Each row of a before or after table is a point. The points were changed in one or more steps. Then noise was added and the rows were shuffled. The steps act on how far a point lies along the listed directions, d1 being the first. Write out the steps. A step turns or swaps two directions, mirrors them in a line or flattens them onto one, adds a multiple of one to another, or multiplies one. Angles are multiples of 10 degrees, from the lower direction toward the higher: turns from -170 to 170, lines from 10 to 170 but not 90. Use the fewest steps. Two steps may share a direction if one is a turn and the other turns, adds or multiplies; they go together, in the order done. Otherwise the lowest direction goes first.

Directions:
(1): [0.37 0.31]
(2): [-0.31  0.37]
Before (11 x 2):
[[ 0.63 -0.08]
 [-0.03  0.49]
 [-0.40 -0.10]
 [-0.36 -0.28]
 [ 0.22  0.56]
 [ 0.05 -0.61]
 [-0.07 -0.30]
 [-0.39 -0.18]
 [ 0.03  0.14]
 [-0.32  0.14]
 [-0.55 -0.32]]
After (11 x 2):
[[-0.04 -0.34]
 [ 0.59 -0.06]
 [-0.27 -0.27]
 [ 0.16 -0.03]
 [-0.40 -0.16]
 [-0.35 -0.25]
 [ 0.41 -0.29]
 [ 0.24  0.58]
 [-0.53  0.35]
 [-0.56 -0.30]
 [-0.29  0.08]]
Steps: mirror d1 and d2 in the line at 170 degrees

Directions:
(1): [-0.51 -0.31 -0.02]
(2): [-0.18  0.27  0.50]
Before (12 x 3):
[[ 0.31  0.17 -0.11]
 [ 0.03  0.15  0.15]
 [-0.85 -0.51 -0.43]
 [ 1.01  0.27 -0.04]
 [ 0.07  0.18  0.22]
 [ 0.36  0.25  0.11]
 [ 0.22  0.03  0.07]
 [-0.16  0.07 -0.02]
 [-0.59 -0.69  0.05]
 [ 0.22  0.05 -0.42]
 [-0.39 -0.11 -0.25]
 [ 0.20 -0.17 -0.31]]
After (12 x 3):
[[ 0.37  0.13  0.05]
 [-0.12 -0.20 -0.15]
 [ 0.59 -0.53 -0.71]
 [-0.16  0.73  0.68]
 [ 0.30  0.20 -0.22]
 [-0.04  0.20  0.89]
 [ 0.17 -0.20 -0.17]
 [ 0.14 -0.09 -0.31]
 [-0.02 -0.30 -0.42]
 [-0.15  0.50  0.14]
 [-0.12 -0.11 -0.19]
 [-0.16  0.01  0.02]]
Steps: swap d1 and d2

Directions:
(1): [ 0.08 -0.80  0.05 -0.10 -0.04  0.23]
(2): [-0.07  0.03 -0.35 -0.47 -0.59 -0.10]
Before (13 x 6):
[[ 0.05  0.88  0.04  0.43  0.02 -0.62]
 [ 0.12 -0.64 -0.03 -0.62 -0.48  0.28]
 [ 0.08 -0.07  0.12  0.19  0.37  0.13]
 [ 0.02  0.17  0.04 -0.15  0.09  0.13]
 [-0.15  0.39 -0.40 -0.51 -0.53 -0.38]
 [ 0.11  0.61 -0.43  0.19 -0.12 -0.56]
 [-0.13 -0.01 -0.02 -0.39 -0.26  0.09]
 [ 0.00 -0.39  0.66  0.29  0.83  0.27]
 [ 0.14 -0.39  0.02 -0.23 -0.23  0.05]
 [ 0.20  0.05  0.14  0.09 -0.17 -0.23]
 [ 0.06 -0.74  0.06 -0.55 -0.28  0.08]
 [-0.12  1.22  0.32  0.08  0.36 -0.05]
 [ 0.22 -1.06  0.12 -0.17 -0.14  0.03]]
After (13 x 6):
[[ 0.06  0.11 -0.06 -0.05  0.07  0.00]
 [ 0.21 -1.00 -0.06 -0.36 -0.34  0.01]
 [ 0.10 -0.77  0.09 -0.49 -0.19  0.09]
 [-0.12  1.22  0.34  0.10  0.39 -0.02]
 [ 0.05  0.16  0.04 -0.13  0.09  0.15]
 [ 0.17 -0.74  0.15 -0.43 -0.28  0.31]
 [ 0.18  0.39 -0.30  0.45  0.24 -0.46]
 [ 0.16 -0.41  0.07 -0.20 -0.19  0.06]
 [-0.13 -0.13  0.14 -0.22 -0.05  0.13]
 [ 0.07  0.78  0.16  0.54  0.12 -0.52]
 [ 0.18 -0.01  0.16  0.14 -0.13 -0.23]
 [-0.06  0.05 -0.04  0.01  0.11 -0.21]
 [-0.14  0.04  0.19 -0.24  0.08  0.08]]
Steps: flatten d1 and d2 onto the line at 20 degrees

Directions:
(1): [-0.20 -0.21  0.18  0.31 -0.57 -0.38 -0.40 -0.21  0.41]
(2): [-0.36 -0.63 -0.22  0.33 -0.12  0.01  0.38  0.40 -0.24]
(3): [ 0.21  0.18 -0.40 -0.31 -0.67 -0.06 -0.18  0.22 -0.44]
(4): [-0.40 -0.02  0.37 -0.29  0.22 -0.56 -0.17 -0.03 -0.53]
Before (10 x 9):
[[-0.20 -0.28  0.15  0.31  0.14 -0.08 -0.13 -0.11  0.11]
 [ 0.26  0.24 -0.17 -0.09 -0.05  0.15 -0.21 -0.01  0.07]
 [ 0.21  0.13 -0.29 -0.15 -0.46  0.14  0.13  0.07 -0.31]
 [-0.16 -0.52  0.11  0.65 -0.21  0.09 -0.07 -0.10  0.90]
 [-0.19  0.03  0.14  0.29 -0.05 -0.07 -0.23 -0.26  0.28]
 [-0.40 -0.35  0.38  0.32  0.37 -0.16 -0.14 -0.13  0.07]
 [ 0.15  0.19 -0.30 -0.24 -0.46 -0.12 -0.33  0.02 -0.13]
 [-0.01  0.25  0.08 -0.24 -0.25 -0.05 -0.23 -0.01 -0.17]
 [-0.32 -0.12  0.29  0.15  0.30 -0.01 -0.06 -0.01  0.28]
 [-0.15 -0.54  0.03  0.52 -0.19 -0.10 -0.22 -0.07  0.57]]
After (10 x 9):
[[-0.47 -0.31  0.15  0.06 -0.06 -0.55 -0.19  0.00 -0.19]
 [-0.28 -0.07  0.29 -0.08  0.43 -0.11  0.31 -0.05 -0.40]
 [ 0.11 -0.02  0.01  0.28 -0.41 -0.04 -0.48 -0.27  0.40]
 [-0.19 -0.55  0.29  0.94 -1.03 -0.28 -0.67 -0.45  1.51]
 [ 0.12  0.15 -0.13  0.07 -0.43  0.21 -0.29  0.02  0.44]
 [-0.16 -0.26 -0.12  0.06  0.14  0.02  0.08  0.23 -0.25]
 [ 0.32  0.21 -0.08  0.18 -0.56  0.10 -0.60 -0.31  0.43]
 [-0.30 -0.07  0.13 -0.12 -0.24 -0.17 -0.14  0.13 -0.27]
 [-0.21 -0.17 -0.02  0.52 -0.77 -0.22 -0.44 -0.21  0.46]
 [-0.14 -0.46  0.25  0.78 -0.87 -0.44 -0.84 -0.46  1.19]]
Steps: multiply d1 by 2.5; turn d3 and d4 by 70 degrees; turn d2 and d3 by -140 degrees

Directions:
(1): [-0.10  0.77  0.05 -0.20  0.08 -0.38  0.44  0.33 -0.19 -0.37 -0.36  0.09]
(2): [-0.25 -0.26  0.02  0.01 -0.36 -0.06  0.10  0.81  0.18 -0.19  0.55  0.36]
(3): [-0.20  0.09  0.33 -0.11  0.29  0.87  0.26  0.00  0.49 -0.22 -0.16  0.17]
(4): [-0.26  0.41 -0.02  0.05  0.07 -0.03 -0.06  0.19  0.41  0.25  0.38 -0.87]
(5): [ 0.80  0.44 -0.20 -0.30  0.16  0.23 -0.14  0.20  0.06  0.33  0.35  0.28]
(6): [-0.09  0.05  0.80 -0.16  0.18  0.12 -0.13  0.00 -0.70  0.02  0.42 -0.10]
Before (9 x 12):
[[-0.32 -0.59  0.13  0.13  0.10  0.75 -0.03 -0.58  0.50 -0.38 -0.72  0.21]
 [-0.30 -0.69  0.01  0.35 -0.13  0.23 -0.19  0.02  0.39  0.15  0.42 -0.05]
 [ 0.46 -0.27  0.20 -0.16  0.14  0.48 -0.08  0.46  0.04  0.20  0.40  0.24]
 [-0.08  0.04 -0.01  0.06  0.40  0.31 -0.17 -0.51 -0.15  0.16 -0.34 -0.23]
 [-0.41  0.18 -0.26  0.28  0.21  0.24  0.21 -0.20  0.97 -0.07 -0.27 -0.75]
 [ 0.61  0.71 -0.41 -0.30  0.20  0.18  0.13 -0.21  0.13 -0.06  0.08 -0.12]
 [-0.27  0.12  0.07  0.13 -0.17 -0.34  0.00  0.09 -0.11 -0.04  0.06 -0.28]
 [-0.43 -0.19 -0.04  0.16 -0.06  0.19 -0.18  0.06  0.77 -0.12  0.00 -0.29]
 [ 0.05  0.48  0.42 -0.03  0.40  0.08  0.10 -0.01 -0.24 -0.24 -0.10 -0.44]]
After (9 x 12):
[[ 0.04  0.24 -0.42  0.15 -0.25 -0.41  0.04  0.11  0.21  0.04 -0.13 -0.21]
 [ 0.00 -0.08  0.17  0.02  0.41  0.39 -0.32 -0.45 -0.31  0.28 -0.04 -0.20]
 [-0.03 -0.42  0.52 -0.06  0.03  0.18  0.00  0.47 -0.31  0.03  0.34  0.05]
 [-0.17 -0.43  0.20  0.19 -0.08  0.34 -0.14  0.32  0.29  0.10  0.65  0.10]
 [-0.32  0.35  0.78 -0.02  0.64  0.98  0.09 -0.13  0.44  0.00  0.35 -0.65]
 [ 0.17  0.39  0.39  0.03  0.36 -0.16 -0.09 -0.15 -0.49 -0.08  0.03 -0.54]
 [ 0.08  0.38 -0.04 -0.10  0.25  0.30  0.12 -0.43 -0.03 -0.24 -0.07 -0.34]
 [-0.29  0.08  0.64 -0.13  0.19  0.56 -0.17  0.20  0.38 -0.09  0.42 -0.18]
 [-0.10 -0.31  1.41 -0.29  0.52  1.36 -0.29 -0.36 -0.43 -0.20  0.23  0.33]]
Steps: turn d1 and d2 by -20 degrees; multiply d3 by 2; turn d3 and d6 by 60 degrees; multiply d5 by 0

Directions:
(1): [ 0.22 -0.34  0.71 -0.03 -0.18 -0.34  0.19 -0.03 -0.38 -0.36 -0.09 -0.61
 -0.23  0.29]
(2): [-0.12  0.18 -0.23 -0.15 -0.03 -0.14 -0.24  0.77 -0.65 -0.36  0.25  0.33
 -0.37  0.07]
(3): [-0.08  0.79  0.77 -0.14  0.10 -0.28  0.00  0.05  0.13  0.12  0.16  0.36
  0.31  0.21]
(4): [ 0.01 -0.38 -0.04  0.07  0.33  0.21 -0.04  0.23  0.13  0.15 -0.15  0.24
  0.14  1.07]
Before (12 x 14):
[[-0.12  0.79 -0.24 -0.07  0.02 -0.02 -0.21  0.14 -0.12 -0.34  0.21  0.42
   0.09 -0.55]
 [ 0.10 -0.78 -0.01  0.16  0.18  0.15 -0.05  0.42 -0.15 -0.37 -0.29 -0.12
   0.09  1.12]
 [ 0.01  0.50  0.54  0.22  0.03  0.09  0.17 -0.81  0.62  0.38 -0.22 -0.40
   0.58 -0.75]
 [ 0.25  0.21  0.65 -0.28 -0.46 -0.51  0.12 -0.89  0.01 -0.06 -0.02 -0.84
   0.03 -0.91]
 [ 0.09 -0.72 -0.21 -0.06  0.36  0.29  0.26  0.24  0.14  0.04 -0.18 -0.08
  -0.19  1.06]
 [-0.11 -0.36  0.17  0.22 -0.09 -0.02  0.39  0.13  0.11  0.15  0.04 -0.43
  -0.22  0.53]
 [ 0.24  0.63  0.56 -0.07 -0.06 -0.21 -0.09 -0.08 -0.21  0.06  0.02  0.19
  -0.09 -0.23]
 [ 0.06  0.31  0.43  0.03 -0.24 -0.40  0.04 -0.16 -0.12 -0.19  0.30 -0.28
   0.01 -0.44]
 [ 0.02 -0.02 -0.24  0.13  0.17  0.09  0.04 -0.25  0.12  0.07 -0.11 -0.15
   0.12 -0.33]
 [ 0.15  0.16  0.24 -0.09  0.02 -0.20  0.05 -0.27  0.07  0.18  0.30  0.08
  -0.15 -0.32]
 [ 0.25 -0.36 -0.27  0.32  0.31  0.47  0.25 -0.88  0.85  0.32 -0.34 -0.30
   0.47 -0.35]
 [ 0.16  0.40 -0.23 -0.24  0.03 -0.11 -0.18  0.10 -0.05  0.05  0.30  0.25
  -0.16 -0.58]]
After (12 x 14):
[[ 0.25 -0.74 -0.48  0.33  0.59  0.62  0.11 -0.36  0.69  0.31 -0.37  0.00
   0.41  0.62]
 [ 0.26  0.58  0.68 -0.04 -0.03 -0.18 -0.02 -0.30 -0.01  0.23 -0.08  0.12
   0.03 -0.18]
 [ 0.17  0.07  0.26 -0.03  0.10 -0.10  0.08 -0.38  0.23  0.30  0.22  0.05
  -0.04 -0.10]
 [ 0.00 -0.41 -0.34 -0.21  0.23  0.11  0.11  0.75 -0.39 -0.28  0.08  0.10
  -0.50  0.78]
 [-0.04  0.65 -0.19  0.04 -0.03  0.07 -0.09 -0.30  0.20 -0.19  0.07  0.17
   0.23 -0.76]
 [ 0.04 -0.18 -0.30  0.15  0.27  0.16  0.04 -0.20  0.17  0.11 -0.15 -0.12
   0.16 -0.07]
 [-0.16 -0.18  0.18  0.13 -0.09 -0.11  0.30  0.40 -0.07  0.04  0.16 -0.28
  -0.33  0.57]
 [ 0.22  0.27 -0.19 -0.18 -0.01 -0.04 -0.09 -0.28  0.21  0.18  0.18  0.04
  -0.02 -0.68]
 [ 0.11  0.25  0.59  0.08 -0.15 -0.32  0.13 -0.45  0.21  0.00  0.17 -0.34
   0.23 -0.21]
 [-0.02 -0.36 -0.05 -0.02  0.01 -0.10 -0.20  0.87 -0.66 -0.70 -0.02  0.04
  -0.20  0.68]
 [ 0.06  0.07  0.45  0.31  0.39  0.31  0.15 -0.66  0.80  0.56 -0.41 -0.22
   0.77  0.35]
 [ 0.32 -0.09  0.89 -0.15 -0.14 -0.31  0.22 -1.13  0.53  0.31 -0.26 -0.77
   0.43  0.02]]
Steps: add 0.3 times d1 to d3; turn d2 and d4 by -50 degrees

Directions:
(1): [ 0.20  0.21  0.13  0.88 -0.03  0.20  0.39  0.14  0.45  0.53 -0.05  0.25
 -0.10  0.14 -0.29 -0.13  0.58  0.07 -0.48  0.16]
(2): [-0.04 -0.03  0.18  0.12  0.61 -0.73 -0.16  0.40 -0.44  0.21  0.19 -0.34
 -0.12 -0.02 -0.43 -0.18 -0.36  0.31 -0.43  0.43]
(3): [ 0.49 -0.27  0.13  0.19  0.20 -0.07 -0.36 -0.61  0.12 -0.63 -0.69 -0.42
 -0.26  0.12 -0.29  0.12  0.25  0.18 -0.28 -0.14]
(4): [-0.25 -0.29 -0.42 -0.04 -0.24 -0.06  0.43  0.57 -0.35 -0.40 -0.56 -0.07
  0.13  0.46 -0.40 -0.51  0.28 -0.34  0.15  0.10]
(5): [ 0.13  0.30  0.09 -0.61 -0.05  0.52 -0.37  0.54  0.12  0.08 -0.18  0.03
  0.24  0.01 -0.28 -0.27  0.16  0.86 -0.19 -0.31]
Before (11 x 20):
[[ 0.50 -0.08  0.26  0.54  0.40 -0.25 -0.04 -0.30  0.31  0.12 -0.10 -0.17
  -0.23  0.09 -0.38  0.04  0.18  0.10 -0.71  0.39]
 [ 0.20  0.33  0.18  0.07  0.11  0.18 -0.39 -0.42  0.23  0.20  0.27  0.02
   0.01 -0.36  0.26  0.33 -0.26  0.27  0.00 -0.13]
 [ 0.46  0.21  0.27  0.54  0.11  0.25  0.14  0.00  0.37  0.45  0.03  0.04
  -0.05  0.07 -0.23  0.09  0.40  0.48 -0.47 -0.14]
 [ 0.30 -0.09 -0.03  0.03  0.00 -0.01 -0.11  0.31  0.07 -0.33 -0.63 -0.17
   0.01  0.30 -0.46 -0.27  0.38  0.27 -0.28 -0.08]
 [ 0.14  0.38  0.11  0.25  0.09  0.02  0.11  0.35  0.19  0.56  0.19  0.04
   0.04 -0.09 -0.56 -0.22  0.22  0.51 -0.55  0.14]
 [-0.11 -0.05  0.14  0.37 -0.08 -0.19  0.02 -0.30 -0.21  0.06  0.33 -0.04
  -0.02 -0.23  0.53  0.20 -0.32 -0.27  0.21  0.01]
 [ 0.02 -0.01  0.08  0.20  0.05  0.08 -0.25 -0.31 -0.04  0.04 -0.04 -0.03
  -0.15  0.06 -0.12 -0.06  0.02  0.12  0.04  0.10]
 [ 0.13  0.15  0.13  0.06  0.22  0.08 -0.18  0.15  0.26  0.20  0.22  0.07
   0.01 -0.04 -0.03  0.15 -0.03  0.26 -0.09  0.10]
 [-0.14 -0.21 -0.11 -0.22  0.10 -0.01 -0.03  0.02 -0.19 -0.16 -0.14 -0.12
   0.06 -0.13  0.04  0.09 -0.20  0.01  0.19 -0.13]
 [-0.39  0.36 -0.16 -0.77 -0.08  0.23 -0.20  0.66 -0.23  0.34  0.52  0.09
   0.36 -0.09  0.19  0.05 -0.48  0.13  0.32  0.04]
 [-0.05 -0.10 -0.15 -0.08 -0.41  0.47  0.08  0.17  0.10 -0.26 -0.67  0.10
  -0.02  0.16 -0.21  0.00  0.36 -0.02  0.14 -0.10]]
After (11 x 20):
[[-0.03 -0.32  0.26  1.05  0.21 -0.82  0.12 -1.07 -0.27 -0.02  0.51 -0.23
  -0.39 -0.34  0.75  0.60 -0.54 -0.89  0.18  0.33]
 [ 0.20  0.09  0.00  0.30 -0.37  0.46  0.32 -0.66  0.71  0.28  0.32  0.46
   0.02 -0.09  0.53  0.36  0.23 -0.55  0.07  0.04]
 [-0.21 -0.20 -0.14 -0.22  0.11 -0.05  0.03  0.15 -0.25 -0.10 -0.11 -0.11
   0.07 -0.11  0.01  0.02 -0.22  0.00  0.20 -0.08]
 [ 0.34  0.28  0.25 -0.17  0.18  0.43 -0.48 -0.06  0.51  0.14  0.14  0.09
   0.05 -0.14  0.05  0.28  0.04  0.60 -0.12 -0.17]
 [ 0.41  0.24  0.20 -0.97  0.41  0.27 -1.09  0.37 -0.11 -0.35 -0.45 -0.59
   0.14  0.04 -0.57 -0.04 -0.18  1.21 -0.40 -0.26]
 [-0.10  0.09  0.03  0.15 -0.10  0.20 -0.13 -0.30  0.02  0.23  0.20  0.18
  -0.07 -0.02  0.11  0.00 -0.04  0.00  0.20  0.07]
 [ 0.52  0.48  0.33  0.11 -0.12  0.82 -0.07  0.07  0.65  0.61  0.15  0.27
   0.15 -0.08 -0.03  0.15  0.48  0.87 -0.37 -0.47]
 [-0.36  0.06 -0.24 -0.28 -0.27  0.29  0.25  1.27 -0.27  0.17 -0.49  0.14
   0.19  0.30 -0.67 -0.56  0.27  0.33 -0.05  0.16]
 [ 0.33  0.59  0.50  0.04  0.34  0.20 -0.71 -0.59  0.42  0.61  0.73  0.07
  -0.03 -0.68  0.45  0.59 -0.49  0.64 -0.17 -0.15]
 [ 0.53  0.50  0.12 -0.39 -0.32  0.97 -0.34  0.06  0.66  0.08 -0.39  0.09
   0.20 -0.07 -0.49 -0.15  0.65  1.06 -0.44 -0.57]
 [-0.10  0.23 -0.35 -0.68 -0.58  0.75  0.15  1.22  0.11 -0.06 -0.53  0.32
   0.52  0.41 -0.39 -0.69  0.56  0.47  0.10 -0.36]]
Steps: turn d1 and d2 by 20 degrees; turn d2 and d3 by 150 degrees; multiply d4 by 2; multiply d5 by 3
